Each row of a before or after table is a point. One or more steps were done to the points. Then noise was added and the rows were shuffled. The steps act on columns, c1 being the first. Name the steps. A step turns or swaps two columns, mirrors them in a line or flattens them onto one, adds a multiple of one to another, or multiplies or shifts one. Angles are multiples of 10 degrees, from the lower column toward the higher: turns from -170 to 170, lines from 10 to 170 but not 90. Use the fewest steps. Two steps may share a column if one is a turn and the other turns, adds or multiplies; they go together, in the order done. Otherwise the lowest column goes first.

Before (8 x 2):
[[ 27 -14]
 [ -1 -26]
 [-34  33]
 [-67  46]
 [  8   9]
 [ 39  23]
 [-49 -36]
 [  2 -15]]
After, 8 rows:
[[ 11 -44]
 [-22  11]
 [-29  50]
 [ 10  -6]
 [ 59  54]
 [ 40  20]
 [-23 -15]
 [-19  -5]]
Steps: turn c1 and c2 by -100 degrees

Before (12 x 3):
[[ 49  57  -6]
 [-34  12 -13]
 [ 74  12  35]
 [-25  -1   2]
 [-17 -19  23]
 [-15   2 -12]
 [  5  -3   9]
 [ 22  25 -28]
 [ 24 -45 -25]
 [ 17  25  11]
 [ 95  -7  20]
 [ 28  -8  36]]
After (12 x 3):
[[ 50 -25  39]
 [-17  -8  -1]
 [-11  18 -13]
 [  8 -14   7]
 [ 29  62  -6]
 [-24  19 -10]
 [ 13  12   9]
 [ 10  54 -24]
 [ 17 -45  40]
 [ 64 -30  21]
 [-11 -46  18]
 [ 13 -18 -23]]
Steps: multiply c1 by 0.7; add -1 times c3 to c2

Before:
[[ 47 -11  13 -35 -11  10]
 [-12  14  -8 -25  -1   9]
 [-43   9 -14  15   8  36]
 [-20 -41 -14  39  12   4]
 [-14  -2  22  12  -3 -24]
 [-26  58   0  22  20   3]
 [ 18 -20  12  16 -38 -14]
 [  7   6  39   6 -10  10]
 [-17  48  -9   3  10  37]]
After:
[[ 32  -7   7 -49 -26 -13]
 [-10  -9  14  16  -5  23]
 [-18  54   0  29  48  16]
 [-14  59  -5   9  25 -18]
 [-37  21  -9  30  21 -30]
 [ -5 -37  -8  44  32 -18]
 [ 21 -22  10   9 -97   4]
 [  8  10  26   2 -25 -10]
 [-20  14  -4 -18  -1  -3]]
Steps: turn c1 and c4 by -20 degrees; mirror c2 and c6 in the line at 10 degrees; multiply c3 by 0.7; multiply c5 by 2.5

Before, 13 rows:
[[-22 -33  37  32  12  14  33 -22  22]
 [ -8  23 -51  25 -76  16  15 -16  -1]
 [-55  12  48 -11  41 -43  -2 -19  -2]
 [  3  26 -10   9  23 -41 -15  -5  34]
 [ 20 -23 -25 -47   4 -39   8 -54 -13]
 [-36  26  -2   4  32 -21  -5  -4 -60]
 [ -8  -4   9 -13 -39  39  14 -29 -11]
 [-44  -5 -43 -10  32  10 -73  12 -32]
 [ 48  40  42   1  -1 -13  -6  24 -12]
 [ 25  43 -10  33   1 -39  -6  24 -37]
 [ 14 -13  -8 -24 -55 -27 -42 -25 -39]
 [  8  63  11  15  30  17 -58  17  60]
 [-95  -5 -14 -41 -17  37   2  65 -63]]
After (13 x 9):
[[-22  13  37 -11  16  67  -5  18  -2]
 [-31 -14 -22  -9 -23  -5 -42  33 -39]
 [ -6  26  -6  -6  13  42  -5  -3 -63]
 [-43 -24 -46 -23   2  -6   8  69 -14]
 [-27  40  28  20  -1 -42  -6 -13 -11]
 [ 14  63  18   7  11 -14 -59 -22  60]
 [-41  26 -30  -8   8  11 -15  -6  34]
 [ 67  -6  19  77  -8  77   0   2 -62]
 [ 26  -5 -30  16  13  38 -75   1 -33]
 [ 39  -4  30 -18 -15  -6  14  26 -12]
 [-46  42 -33   4   1 -10  -6 -42 -36]
 [ 19  22 -42 -26 -30   4  14 -15  -1]
 [ 21 -33  47 -35   4  17  33 -15  22]]
Steps: turn c1 and c6 by -110 degrees; add 0.5 times c1 to c3; turn c4 and c8 by -120 degrees; multiply c5 by 0.4

Before:
[[ 16  16   0 -56  34  16 -42  30 -36  -7   3]
 [ -3 -22  36   6 -20  -2 -24  -4  -5  12   4]
 [-20  19 -17  31  15 -40  43 -52 -11 -11  42]
 [-47  16 -15 -22 -21  10  27 -16  24   5  12]
 [-12  13  -1  33  -7  19  16   1 -11  -1   8]
 [ 26 -24 -14   5  -3 -14 -27  17  -6  -2 -21]
 [-17   7  49 -25  -2 -12 -18  39  13  -5  -2]
 [-10   6  16 -24 -93 -10  -3   9 -15 -26  -6]
 [-29 -25  10  -9 -20  49  27 -43 -13   4   8]
 [ 17 -26   5 -15 -13  13 -16  34  -4   9  27]
 [-16  40  20   1  17 -34 -39 -19  25 -33  46]
 [-19 -35   9 -10  21  16  -5  40  15 -23   3]
 [ 31  18  20 -25  35  46  26 -22   2  -7  22]]
After (13 x 11):
[[ 22  39 -45  20 -25  -2  28 -51  -2 -15  34]
 [  5 -32  30  14  16  -1 -10  -3  -5  21  15]
 [-15 -30   4 -10  17  -1   1  33 -10  15  27]
 [ 16  20  -3  34  -5   1   7   1  -6  -2   7]
 [ -3  -8   8 -64 -13   0 -45  31 -39 -12   2]
 [  6  15  -3  -5 -16   0 -55 -20  28 -54  51]
 [-30  29   5 -35 -24  -1  14 -24  -8  -9  30]
 [ 13   4  18   8  97   2  -4   9 -11 -42   1]
 [ 38  27 -23 -12  26   1  15 -16  40   9   6]
 [ 31  -8  -7  -1  23   0  35 -43  -2   7  12]
 [ 15 -32  21 -16 -17   0  14  39  20 -37   7]
 [-22 -34   0   6   2   1 -12  16 -15  -2 -24]
 [ 12  -4  58 -22  12   0 -21  39  17  -9  14]]
Steps: mirror c1 and c9 in the line at 100 degrees; turn c2 and c7 by -30 degrees; turn c3 and c11 by 20 degrees; add 0.3 times c8 to c3; mirror c4 and c5 in the line at 170 degrees; multiply c6 by 0; multiply c10 by 1.6

Before, 12 rows:
[[ -9  36  45  27  25  52 -13 -25   7 -39  10  -6   3  62]
 [ -7  37  20  -1  63  13  -3 -26  29 -42  15 -25  74  26]
 [-63 -56   9 -36 -81  14  53  18   5  19  21  -7  33   1]
 [  0  13  -5  15  -7  -1  73 -26 -47 -13  -8  17 -31  66]
 [ 14  22  40  21  74  41 -12  -8   4  -9  18 -61  20  30]
 [ 27  50 -23  51 -49 -22  40  -1 -21 -20 -23   9 -40  16]
 [-22  69   5  54 -21  11  61 -16 -69   3   3  32 -23  15]
 [-46   8  -1 -28  41  25   9  24  30 -12  30 -10   7  40]
 [  3 -22   2  44  60  33 -12  -8  21 -41  73 -18  14  56]
 [-27 -31 -33 -48 -24  45  29 -19  22 -19  23 -13  12 -21]
 [-50 -63  26 -13 -32 -15  22 -17  23 -11  17  -2 -19 -40]
 [-31 -66 -10   2  -9  37  47  27  16 -23  -6  21   7  -4]]
After:
[[ 42 -64  23  -8 -36  -8 -12  -2  28 -20   4   8   5 -53]
 [ -9  27  36 -22  81  36  10   4  -3 -14 -27 -62  -2  37]
 [  7 -26  -6  24  68  26  22 -12  19 -53 -58 -45  17  52]
 [ 14  27  18 -23  65  16   4 -13  34 -52 -64 -10 -12  28]
 [ 61   5   2 -27  51  28  13  14  25 -13 -23  13   9  19]
 [ -4  53 -18  51 -51 -21 -50  -4 -22 -31  37 -34   6  16]
 [ 37 -29 -30 -48 -21  47 -20  -5  19 -35 -22  16  -3 -27]
 [ 48  69   4  66 -21  12 -48  -8 -64   4  13  -5  11   8]
 [ 74 -62   1 -36 -80  11 -34   9   6  32 -38   8  -6 -19]
 [ 25  34  48   8  26  48  16 -13   9 -47  -2 -19   3  62]
 [ 43 -63  -6   9  -9  32 -36   9  10 -24 -14  14  -6 -17]
 [ 47  15  -6  18  -6   0 -67  -7 -46 -13  34  11   2  65]]
Steps: turn c1 and c14 by 20 degrees; turn c1 and c7 by -160 degrees; turn c4 and c12 by -40 degrees; multiply c8 by 0.4; multiply c10 by 1.3; turn c11 and c13 by 130 degrees; multiply c13 by 0.4

Before (13 x 20):
[[ 27 -37 -10 -14  38  34 -10 -28   1  -6 -48  41  45  20  34 -16 -42 -11
   47 -19]
 [ 29 -29 -54  40 -11   1 -13 -14  37  29   7 -46  53   5  16 -36  29  31
  -49 -28]
 [-46  10  18  -2  33 -54  32 -17  39  46  32  35 -34  -5  58  -1 -24  -4
   49  52]
 [-24   4  15  36   9  35 -46 -33 -31  57 -11  -2  26 -10  28  13 -43 -26
  -14   2]
 [ 63 -64 -35 -43 -31   9   1   4  29  52   7 -34 -50  13 -11  14  11  35
   54  24]
 [-29 -10 -49 -16 -10 -15   6 -12 -31  22  15 -68   7 -55  34 -33 -15  21
  -13  10]
 [-26  14 -42 -62 -63 -32  21 -31  40  35 -31 -53 -12  39  54 -44 -17  55
  -50 -10]
 [ 24 -17 -26  40  17 -60 -43 -17  60  29 -24  28   7 -13  26 -26  18  41
   47  18]
 [-29   9  -6  14 -56  28  29  39  38  41  36 -31 -51 -42   7 -70 -60  -6
  -37 -29]
 [-19 -25  46 -14 -37 -44   7  40 -31 -15  11   9 -17 -15  -3  15 -32 -31
    3 -16]
 [-39  -9  19  35  28 -55 -34 -65 -20 -35  31 -14  29 -56 -14 -38  11  21
  -11 -48]
 [ 58 -18  17 -22 -40 -14  29 -18  54  51 -67 -49 -28  22 -44   1  -8   3
   -4  33]
 [ 45   2 -40  47  23 -26 -19   5  49  23  -1 -30 -13  -8  59   7  13  19
   -5 -44]]
After, 13 rows:
[[-34  -8  19  -9  -7 -18  17 -25 -29 -30 -39 -70 -21 -58  19  40 -13  18
    4  56]
 [ 61 -23 -65  34 -40 -17  26  21  49 -53 -22 -45 -17  29 -38 -14 -12   9
    4  76]
 [-32 -11  44 -40  25 -53   1  57 -17  50 -24 -17  31 -55 -24  36  14  16
    3 -10]
 [ 32 -39 -31 -43  39  33  -3  17   4  14 -37  39 -18  17  25  33 -39 -16
    6  21]
 [ 64 -64  12  58 -29   8  37 -35  27 -38 -18 -28 -35  18  -3 -21   0  30
    2  63]
 [-25   4  -7 -30   3  32  70  40 -28  -2 -19  -4  28  -8  37   2 -44 -27
   -2  42]
 [-47   6  33  34  28 -59   8  20  46 -54  11  31   5 -10  53  19 -18  -4
    8  80]
 [ 43   4   8   5  18 -23  27 -39  51   0 -16 -32  49  -7  51   9  11  20
    0  -4]
 [ 30 -29  21 -60 -15   2  31 -33  32 -12 -39 -46  30   6  -1  37  30  35
    1  14]
 [-23  10  -6  23 -56 -27  14 -13  41 -39 -59 -51 -59  37  40  60 -17  52
    3  33]
 [-19 -26  -7  18 -40 -48 -16  15 -35   3  64  11 -12 -16   1 -17 -31 -26
    8  25]
 [-28  16  22  41 -57  33  12 -30  33 -50  35 -30  27 -45 -16  66 -58   0
    0  15]
 [ 25 -16 -12 -21  13 -55  46 -13  63  10 -34  32  41 -15  14  30  18  35
    2  59]]
Steps: turn c3 and c8 by 130 degrees; turn c3 and c11 by -70 degrees; turn c4 and c13 by 100 degrees; turn c7 and c10 by -130 degrees; mirror c15 and c16 in the line at 10 degrees; multiply c19 by 0; shift c20 by 40
